Each row of a before or after table is a point. One or more steps were done to the points. Then noise was added and the rows were shuffled. The steps act on how far a point lies along the listed directions, d1 being the first. Name the steps. A step turns or swaps two directions, mirrors them in a line or flattens them onto one, adds a multiple of one to another, or multiplies one. Angles are multiples of 10 degrees, from the lower direction toward the higher: turns from -170 to 170, lines from 10 to 170 but not 90. Use the fewest steps. Two steps may share a direction if one is a turn and the other turns, adds or multiplies; they go together, in the order done. Otherwise the lowest direction goes first.
In the rows, zero is written as 128.

Directions:
(1): [127  88]
(2): [168 127]
Before (13 x 2):
[[133 172]
 [160 171]
 [161 178]
 [119 112]
 [121 156]
 [129 151]
 [141 109]
 [177 135]
 [ 88 160]
 [134 116]
 [122 147]
 [127 107]
 [ 71 152]]
After (13 x 2):
[[113 115]
 [139 138]
 [146 141]
 [119 105]
 [125 146]
 [ 80 114]
 [109 106]
 [172  99]
 [ 67 130]
 [114  85]
 [135  69]
 [140  78]
 [136 147]]
Steps: mirror d1 and d2 in the line at 80 degrees

Directions:
(1): [110 113 172 106 167 167 139 140]
(2): [ 90 172 116  93 113 146  97 130]
(3): [134  89 155 124 102 124  71 134]
(4): [122 122 103 146 181 129  90  98]
(5): [ 94 124 152 150 104 135 141  71]
(6): [142 176 169 167 136 121 112 141]
Before:
[[184 161 107 116 107 102 121 178]
 [117 138 159 137 115 150 194 135]
 [176 165  99 166 136 101 132 188]
 [149 140 164 121 161 155 123 143]
 [179 174 122 137  96  94 101 181]
 [159  94 167 140 142 116 133 129]
 [103 128 130 115 116 145 186 123]
 [133 106 160 109 118 123 198 175]
 [144  74 153 120 162 153 141 137]]
After:
[[101 143 101 107 141 145 154 131]
 [172 129 153 189 117  95 127 113]
 [177 113 134 177 119  99 145 103]
 [146 128 179 131 157 157 136 131]
 [146  91 140  99 160 153 124 166]
 [170 132 130 203 143 100 160 146]
 [117 160 122 115 157 158 145 153]
 [157 118 146 106 151 123 108 164]
 [129 109 127 118 169 126 157 159]]
Steps: add 0.3 times d6 to d1; mirror d2 and d5 in the line at 40 degrees; multiply d4 by 0

Directions:
(1): [ 97 105 136 139 127 171 135  96 175  81 126 153  93 136]
(2): [119 155 134  83 132 161 139  95  97 150  82 155 119  90]
(3): [103 114 123 122 154 104 154 168  97 129 149 146  60 112]
(4): [135 157 131  94 155 139 142 170 187 122 117  87 123 101]
Before, 11 rows:
[[156 160 119 166 124  82 109 156 139 135 148  68 163 148]
 [144 179 105  78 175 168 134 154 135 148  95 106 126  98]
 [ 94  73 127 176 126 114 130 109  54  96 166 169  64 159]
 [129  96 136 144 119  98 127 152 132 108 145 112 147 159]
 [103  73 124 174 112 135 114  61 109  95 145 183  83 157]
 [114 162 134  98 147 171 143 134 194 115  93 120 113 104]
 [ 95  67 129 146 105 137 141  77  79 106 130 190  77 121]
 [ 87  80 148 169 130 150 153  67  95  98 111 204  67 117]
 [122 137 118 142 134  93 132 141 158 131 160 102 172 144]
 [ 97 131 118 119 175 109 150 151 171 109 130 137  93 116]
 [141 154 114  88 141 153 124 150 156 150 110 105 122  93]]
After (11 x 14):
[[113 121 142  92 133 127 148 137  93 132 102 146 109 109]
 [130 189 122 104 139 114 137 126  70 167  95 120 118  90]
 [123 134 129 141 127 151 125 122 189 106 120 120 135 143]
 [105  93 126 150 130 144 122  84 141  97 134 163  77 138]
 [109  73 146 199 129 126 141 105 166  72 146 151 100 146]
 [102  92 128 155 142 118 137 134  90  90 162 143  61 143]
 [147 130 110 129 123 135 108 144 154 140 135 104 144 129]
 [114  65 129 165 108 122 133 115 146  84 155 139 102 141]
 [ 97 120 115 136 168 102 144 139 161 108 139 143 101 132]
 [162 143  99 143 149 138 106 155 150 127 140  90 163 156]
 [100 157 122  94 144 118 152 118 104 158 118 143 138  98]]
Steps: mirror d2 and d3 in the line at 110 degrees; multiply d4 by 0.4

Directions:
(1): [157 174 193  74 134 139 147  77 125  83 130 143 135  97 125 142 144 125
 119 114 125 116 134  91]
(2): [ 80 149 137 136 179 122 171  97 119 144 154 141 123 138  85  91 126 129
 135  91 120 191 132 151]
(3): [127 158 143 111 155  70 151 167 131 121 125 105 148 139 146 162 140  83
 110 189 129 170 104 140]
(4): [175 106 136 140 129 150  75  88 135 149 149 162 133 138 125 140 103 109
 141 165 141 201 133 106]
(5): [139 125 148 144 123 150 119 185 137  63 141 169 176 148  83 143 129 153
 121 125 134 138 154 168]
(6): [116  69 111 133 160 105 124  73  92  98 137 133 161  92 145 132 131 152
  80 156 117 116 124 162]
Before (12 x 24):
[[134 108 140 142 163 139 133  38 102 110 155 169 129 103 109 116 130 132
  112 111 133 173 127 137]
 [142 121 124 148 127 124  91  72 143 215 145 126  97 117 148 115 115 103
  162 149 116 177 125  97]
 [107 135 113 128 159  77 123 187 138 122 150 101 156 145 152 174 145  86
  116 193 141 169 106 167]
 [ 76 171 152 106 168  86 172 155 123 145 111  94 121 125 143 120 138 109
  111 127 120 117 111 127]
 [117  75  83 168 135 120 120 161 116 135 133 130 160 127 129 147 122 145
  110 182 134 139 122 166]
 [158 152 178 117 146 117 118 193 160  92 138 138 157 140 125 173 134  93
  133 175 145 180 140 108]
 [ 99 132 125 125 109 111 140 163 132 130 124 118 118 147 151 127 126 137
  139 134 115  95 116 145]
 [108 105  94 168 136 125 107 208 156 129 123 145 151 142 115 158 108 148
  104 157 142 160 144 182]
 [ 85 206 119 109 135 117 192 146 138 192 118  82  71 124 156  86 128 117
  152  81 124 112 117 118]
 [106  64  83 154 158 114 114  90 107 167 154 130 123 138 140 115 101 155
  134 128 127 161 120 149]
 [154 111 125 116 114 146 106 128 115 139 108 137 124 130 165 148 126 115
  128 152 117 107 123  93]
 [ 78 163  98 149 137 137 154 139 140 212 113  93  61 150 131  65 138  96
  183  51 114 133 107 130]]
After, 12 rows:
[[124  91  92 130 100 126 122 170 122 117 115 109 126 132 157 138 125 173
  130 109 128  47 125 138]
 [112 123 148 109 197  70 149 102 123 130 139 105 140  99 162 148 137  89
  105 185 127 178 112 113]
 [143 144 154 111  99 135 113 127 143 136 132 141 111 146 147 137 117 119
  156 144 124 128 123 109]
 [149 144 133 106 120 100 115 181 155 115  97 114 138 107 172 196 128 116
   87 189 141 111 124 126]
 [178  59  87 180  88 193  26 111 141 174 124 154 109 139 147 114 104 119
  168 123 137 135 131 122]
 [141 145 131 106 103 118 152 173 129 112 102  97 137 105 155 163 150 129
  115 162 132  68 112 111]
 [115 142 128 136 132 134 105 131 142 207 117 112  86 147 146 110 105 101
  153 131 135 150 120  89]
 [114  67 104 153 121 130 100  66 113 143 136 128 132  75 150 110 133 172
  114 120 100  68 138 144]
 [ 75 106  86 176 139 115 164 161 111 115 125 124 122 134 110 106 144 147
  113  91 127 105 121 188]
 [128 131 151 101 143 148 145  92 103 111 121 152 132 115 137 127 138 134
  117 113 106 107 132 104]
 [165 115  96 160 103 185  73 102 143 209 147 147  86 136 150  99  80 132
  168 122 144 169 142 103]
 [122 150 117  91 138  85 123 123 132 159 126  67 105 108 196 165 150  79
  126 172 136 111  90 101]]
Steps: turn d1 and d2 by 90 degrees; turn d3 and d5 by -60 degrees; turn d4 and d6 by 110 degrees

Directions:
(1): [120 127 120 110 140 140 150 183 132 136 103 163 130  88  92 109 145 167
 160 103 137 118  87 176 126  99 104 149 132 103 148 138  82 165  94 131
 101 122 140 143 109 169 139 134 185 163 126 141 143 150 141 135 142 122
 143 180  56 100 154 129 117 100  63  93]
(2): [122 147 117 156 119 154 119 120 181  91 117 102 156 102 170 136 139 120
 144 123 133 144 194 163 116 101 147 178 189 113 126  89 108  96 126 152
 149  71 165 134 175 109 106 157 148 118 150 112  96 169 131 119 128 143
 155 141 121 127 174 130  63 161 147 115]
(3): [117 130 114 148 190 102  99 120 137 133 119  42 130 109 145 125 128 114
 125 102 110 115 151 147 108  94 119  89  94 127 106 150 124 176 127 151
 164 118 179 121  50 134 151  70 130 133 109 139 129 127 183 157 141 182
 125 125 141 130 124 147 122 182 112 116]
(4): [184 125 137 129 148  79 102 118 177 113 124 134  79 156  93 104 122 130
 105  93 124 137 176 155 169 135 101 167 106 173 139  86 118  89  68  97
 153 162 112 118  95 119 150 125  77 121 166 125 132 136 137  79 123 157
 137 121 128  93 152 130 122  90  96 106]
(5): [ 83 149 110 138 106 152 181 132 111 137 141 163 112  71 161 130 143  95
 140 111 158 113 111 129 163 129 101 142 103 117 132 137 119  99  89 109
 162 108 146 162 103  87 116 131  44 146 127 143 131  93 137 105 173 165
 111 160  84 131 109 166 142 144 193 123]
(6): [136 134  99 170 107 179 150 127 184 187 147 143 162 165 141 122 106 145
  87 157 151  76 134 117 102 119 125 130 154 170  61 164 101 129  86 142
 124 138 161 132 152 136 152 154 108 143 132 122 144 106 124 163  89 157
 115 117 139  72  90 130 136 122 104  86]
Before:
[[132 128 113 142 182 113 110 139 142  91 107  72 138 106 144 137 155 127
  151  92 113 145 170 174 135  98 124 136 140 117 142 105 109 128 142 140
  157  97 163 137 115 137 128  96 138 125 145 115 101 156 165 115 144 152
  132 150 133 123 159 142  79 164 107 124]
 [117 136 137 144  92 185 145 120 142 131 147 148 175 151 145 133 114 143
  127 177 139 136 135 105 109 141 173 129 180 131 103 144 129 113 152 141
  115 129 116 107 205 123 120 165 137 103 127 124 133 138 102 115  88 105
  126 108 159 130 114 103 122 120 129 148]
 [148 122 157 133 108 118 130 112 120 127 142 144 126 175 115 133 110 115
  110 131 129 139 148  90 143 165 144 134 128 130 139 134 150  77 151 108
  124 146 114 118 144 107 119 147  92 103 150 129 125 122 109 108 118 108
  137 112 176 142 133 115 140 108 144 163]
 [106 122 101 123  75 191 191 132 119 179 153 207 147 137 130 128 130 148
  111 166 166  91  64  91 137 146  99 103 149 132 106 180 123 153 112 136
  103 136 130 155 158 128 133 159 104 159 120 130 157  79 105 154 119 113
  106 154 102 112  71 129 184 108 132 124]
 [185 102 167 111 109  82  86 121 119 120 135 162  78 188  99 115 100 132
  108 142 123 176 138  97 156 188 128 149 112 160 141  97 137  71 120  86
  112 173  65 104 155 113 143 126  75  88 139 125 130  99 102  96 108  96
  106  95 176 131 102 110 139  80 151 158]
 [124 134 140  97  92  93 128 113  71 108 150 172  84 124 117 114 123  89
  124 125 146 139  99  98 179 160 117 125  96 125 154 108 167  83 150  89
  138 156  93 153 124  81 124 129  72 106 122 121 117 107 108  87 150 107
   97 107 143 159 119 123 155 104 211 170]
 [131 137 110 179 107 155 115  70 151 173 148  90 173 185 170 148 104 110
   86 188 134 110 158  86  91 141 155  83 138 148  66 138 159 141 151 154
  134 125 165 133 173  98 148 131 109  89 119 113 135  97 105 164  88 155
  115  77 201 140  93 129 153 165 179 151]
 [119 137 118 151 104 151 165 123 143 140 155 134 135 146 166 159 127  99
   98 148 128 124 126  98 140 151 145 138 111 141 101 128 157  98 132 116
  136 131 116 131 155  86 102 142  62 132 125 114 131  90 115  99 128 145
  109 115 156 138  98 141 156 148 188 132]
 [ 84 148 122 124 145 119 164 134  79 136 123 121 111  86 139 134 153 104
  154  90 119 121 101 115 160 134  82 100  55 105 136 166 138 154 122 107
  169 118 138 143  67 108 111  94  57 134 128 159 138  91 143 125 182 173
  100 144  99 162 111 179 141 154 196 136]
 [153 130 136 124  93 117 125 113 169 108 110 171  96 124 116 106 119 149
  125 121 156 153 167 149 149 136 120 208 164 149 152  74 104  65  93 105
  125 124 108 129 180 126 114 183 126 130 164 114 124 154 115  73 111  88
  166 130 120  95 180  93  96  71 113 125]]
After:
[[153 129 121 138 159 112 118 140 159  85 110 117 121 120 130 130 154 131
  148  90 123 155 180 180 158 115 119 171 150 131 156  80 104  90 117 121
  153 109 138 140 138 123 123 126 113 121 167 109 101 159 147  81 140 141
  139 155 122 111 170 139  77 126 107 120]
 [119 144 133 127 143  94 143 109 102 124 131 120  89 126 129 132 140  96
  128  91 114 133 136 104 180 156  83 113  50 138 135 139 154 120 113  88
  181 145 114 129  77  94 116  98  25 112 150 148 135  89 131  98 165 170
   99 117 134 158 113 170 140 135 201 143]
 [ 90 127  90 142 109 181 170 116 122 181 154 142 158 128 159 133 131 129
  109 156 152  87  87  93 121 127 102  70 131 128  86 197 130 179 127 157
  134 120 167 146 115 122 141 121  98 156 103 134 153  76 138 176 130 150
  101 143 123 122  62 145 178 158 143 124]
 [ 91 137 126 124  67 174 159 125 124 120 112 177 146  91 153 132 131 144
  150 154 164 146 119 123 114 131 145 178 191 103 143 110 109  93 150 136
  101  87 124 142 219 132  86 195 172 139 132 116 116 145 101 118 121  58
  161 142 112 129 162  92  98 107 153 145]
 [132 117 157 123 110 125 131 124  92 138 139 136 142 178 111 138 110 125
  118 148 123 132 112  75 116 158 154 101 127 117 133 161 158 116 181 126
  103 148 117 114 145 132 122 135 133 109 128 134 134 120 108 137 110  87
  131 112 182 156 114 106 152 116 127 170]
 [109 124 141  91 103  96 118 110  41 120 154 147 107 136 122 126 116  89
  122 147 134 134  75  70 149 162 136  79  93 111 142 136 184 121 194 106
  120 161  91 141 126  99 123 112 109 104  99 121 123 102 108 125 138  88
   88  90 170 180  96 113 169 118 213 187]
 [101 132 127 148 131 175 129 126 129 143 137  98 184 136 149 135 118 146
  131 167 127 126 125 114  87 117 171  91 160 121  89 171 123 164 165 161
  121 124 145 102 159 142 136 129 165 112 105 135 137 137 132 149  93 124
  123 113 160 133 105 110 125 153 108 140]
 [127 124 122 146 123 138 144 118 129 149 154 107 140 170 156 163 117 102
   87 157 114 121 117  80 121 153 152 103  95 143  92 145 171 127 159 122
  125 149 112 120 143 104 111 122  85 128 109 114 138  87 117 125 116 136
  105  98 183 143  86 131 170 153 171 141]
 [168 119 121 163 143 112  85  79 158 181 140  76 146 215 122 129  95 134
   69 176 116 107 154  95  93 140 141  66 104 172  68 142 157 172 139 145
  126 168 149 115 131 127 180 103 127  91 119 118 153 101 118 168  74 157
  116  68 211 118  92 119 170 140 119 141]
 [149  91 168  91  93 116 106 141  66 142 133 173 117 180 104 132 102 149
  126 177 123 168  72  68 119 189 151 110 126 122 136 139 147 118 176 107
   67 163  59 106 188 142 131 127 145 100 103 127 137  94  84 144 103  51
   99 102 176 157  77  98 159  88 148 177]]
Steps: add 0.5 times d1 to d2; turn d1 and d5 by 30 degrees; turn d3 and d4 by 70 degrees

Directions:
(1): [103  99 110 124 151 160 131 141 121 154  99 138  94 174 143 136 122 105
 126 141 189 121  92 105 142 184 132 105 126 105 105  85 135 115 126 127
 103 157  67 109 133 114 147  96  90 104 104 153  85 158 156 135 126  33
 139 116 102 123 147 160 173 140 110 118]
(2): [128  74 162 174  92 121 153 120  80 117 170 149 133 144 144 134 136 108
 101 138 110 159 113 144 120 128 163 129  93 117 135 184  50 124 117 108
 132 120  98 120  86 127 170 160 167 103 114 110 139  98 173 144  84  75
 104 123 112 105 107  78 124 132 116 149]
(3): [158 162 158 134 147 172  86 107 111 153 141 137  75 137 142 119 135 145
 143  87 112 128 158 163 166 164 185 111  87 116 131 153 137 135  57 122
 145 161 146 103 115  99 101  78 105 122 190 116 108  92 190 133 128 156
 123 120 149 137 104 148 128 120 109 112]
Before:
[[129 142 118 102 144 140 101 128 142 142 113 121 103 146 122 127 134 130
  143 131 158 114 121 126 132 158 119 133 133 123 115  79 162 131 123 134
   97 144 112 110 140 113 108 101  90 126 130 149 108 152 137 128 140 119
  137 107 107 151 140 168 149 144 119 100]
 [135 142 127 109 157 142 125 131 141 137 125 125 122 121 135 125 125 131
  136  98 103 120 132 149 128 116 133 119 127 120 143 134 146 130 117 137
  138 135 158 122 126 123  87 110 110 115 149 128 135 110 138 130 144 168
  141 132 147 129 125 142 123 129 118 115]
 [111 123 107 121 117 106 136 135 144 124 103 118 147 117 115 129 120 121
  120 131 141 128 113 121 125 111  88 134 153 152 130 112 142 120 158 132
  124 120 128 142 142 135 122 155 145 137 116 128 137 152  82 134 147 124
  125 134 141 123 141 126 128 124 149 132]
 [106  69 120 145 130 137 131 139 116 132 116 138 124 175 135 134 115 100
  108 148 171 128 101 115 144 153 149 129 133 113 111 103 102 113 134 131
  110 144  71 106 124 128 162 123 111  98  95 146 109 134 148 141 119  60
  128 120 111 111 129 125 154 153 111 131]
 [130 134 134 119 132 137 119 114 117 135 129 140 129 123 137 124 116 143
  135 102 124 134 121 130 140 122 161 131 106 130 126 127 135 138 109 124
  137 129 128 129 106 123 123 106 120 128 145 128 119 112 142 132 133 146
  129 136 136 128 115 132 127 130 129 121]
 [123 148 120 121 152 140 104 130 136 145 118 122 108 152 132 134 119 131
  141 120 136 121 128 139 137 134 109 133 129 143 125 113 136 130 121 127
  122 139 129 125 138 119 117 109 122 137 136 138 120 123 123 130 142 141
  137 126 129 128 135 137 127 147 123 125]
 [124 127 129 131 115 114 147 130 120 115 137 119 150 138 135 135 129 131
  126 143 130 122 125 115 119 111 115 131 142 134 128 108 126 123 141 134
  133 129 136 139 135 139 133 145 137 124 114 128 133 130 119 124 127 136
  140 121 120 124 124 123 133 115 124 121]
 [ 96  65 103 144 135 126 152 148 122 127 112 133 143 157 130 137 119 102
  101 167 172 129  73 101 110 154 126 124 143 121 118  95 112 130 174 148
   94 132  59 128 131 135 178 130 114 107  70 146 117 163 111 118 113  30
  123 115  86 127 154 115 161 148 132 139]
 [157 133 175 154  90  94 131 121 116  97 175 131 160  95 114 128 130 126
  123 122  58 145 159 160 104  67 145 138 123 141 154 201  98 152 120 110
  162  93 171 135  84 154 120 173 191 143 155  96 172  86 126 133 123 202
  110 129 146 115  98  72  68 117 144 142]
 [112 102 122 142 122 139 131 148 123 143 108 137 108 173 139 134 122 104
  123 139 173 131 101 108 139 173 139 115 122 103 121 106 110 130 132 125
  107 137  90 104  93 125 161 107 138 105 125 136 106 136 149 146 122  43
  139 118 106 114 136 135 161 144 111 117]
 [149  94 156 164  89 120 144 119  94 116 170 141 143 138 137 137 148 131
  110 125  75 163 147 152 130 108 161 132  74 113 154 186  66 136 109 105
  161 105 135 116 114 134 144 156 165 114 129  95 153  78 165 140  93 144
  106 122 126 113  96  85  94 125 120 150]]
After, 11 rows:
[[162 135 151 145 100 117 126 115 118 113 164 128 148 113 125 131 147 151
  125 110  57 151 171 158 132  89 149 139  86 126 160 179 101 144 107 114
  171 102 175 125 132 137 113 147 160 134 152  91 162  74 140 129 114 210
  112 128 146 128  95  98  79 117 131 142]
 [120 125 124 129 114 109 152 133 124 112 134 116 156 137 132 136 128 130
  124 148 134 121 121 109 114 107 106 133 148 135 128 103 128 121 151 135
  129 126 134 142 138 142 135 149 138 126 106 130 135 136 110 123 129 133
  143 123 118 124 128 125 133 117 127 122]
 [100 108  97 119 116 100 147 142 146 122  96 117 156 122 112 132 118 113
  115 143 155 127 101 110 117 109  74 135 163 150 126 100 140 117 174 133
  116 115 115 146 146 140 132 163 146 136  97 134 135 166  70 134 146 103
  128 134 132 121 151 126 134 128 151 135]
 [134 141 139 119 136 144 112 111 116 140 130 141 121 124 139 123 116 146
  138  94 123 134 126 134 147 128 169 128 100 128 126 128 139 140  98 123
  139 135 132 125 105 118 119  97 114 127 156 126 115 108 151 132 135 151
  131 135 140 130 112 136 128 129 126 117]
 [137 145 127 108 167 156 117 130 139 147 119 128 106 131 140 125 125 131
  140  93 113 117 131 150 138 132 142 111 121 115 139 126 153 129 107 137
  135 146 152 115 126 115  84  94  97 111 155 131 122 110 152 131 145 158
  143 129 147 131 126 154 132 128 112 109]
 [159 176 151 119 117  98 110 126 152 105 145 115 155  80 101 122 125 143
  144 113  69 122 174 150 110  66 120 137 149 150 150 160 158 155 125 126
  161 100 197 143 115 156  86 149 163 163 169 108 164 105  92 121 157 249
  127 133 160 135 113 109  69 112 153 125]
 [128 121 128 118 136 145 107 125 122 144 125 131  96 160 131 129 136 120
  134 135 160 124 112 130 134 169 136 128 117 115 114  95 135 128 113 127
   96 149  94 103 124 108 123 103  95 112 126 146 105 142 163 136 124  87
  129 103  99 141 134 156 154 147 110 105]
 [ 92  40 113 161 106  97 176 147 110 105 133 135 177 145 126 140 123  95
   85 181 150 144  67 103  88 122 118 138 144 128 127 122  75 130 197 142
   98 108  60 140 117 149 198 171 152 107  50 135 144 154  97 120  95  31
  112 120  80 115 147  77 144 149 141 156]
 [122 141 124 126 151 147 104 129 129 149 120 125 100 160 137 135 120 127
  138 118 141 123 124 141 141 143 118 129 122 137 122 116 129 129 114 124
  121 145 120 121 133 115 122 105 120 130 138 138 113 121 136 134 137 125
  136 123 125 125 133 137 132 148 118 125]
 [119  91 140 160 100 126 141 142 108 130 133 141 121 164 140 133 127 104
  114 140 146 145 106 122 130 154 149 122 111 106 131 141  77 132 131 118
  117 123  97 107  76 130 172 130 165 103 126 122 124 116 155 150 107  53
  127 120 109 107 123 106 146 142 112 129]
 [112  57 137 161 107 120 143 133 103 118 140 140 142 163 133 134 120 100
   98 150 144 141 105 125 133 129 154 139 126 118 122 136  71 114 137 126
  119 128  80 111 108 135 171 150 140  98  92 132 129 115 149 143 104  73
  116 122 113 103 118  95 137 151 116 144]]
Steps: turn d1 and d2 by 40 degrees; multiply d3 by 1.6
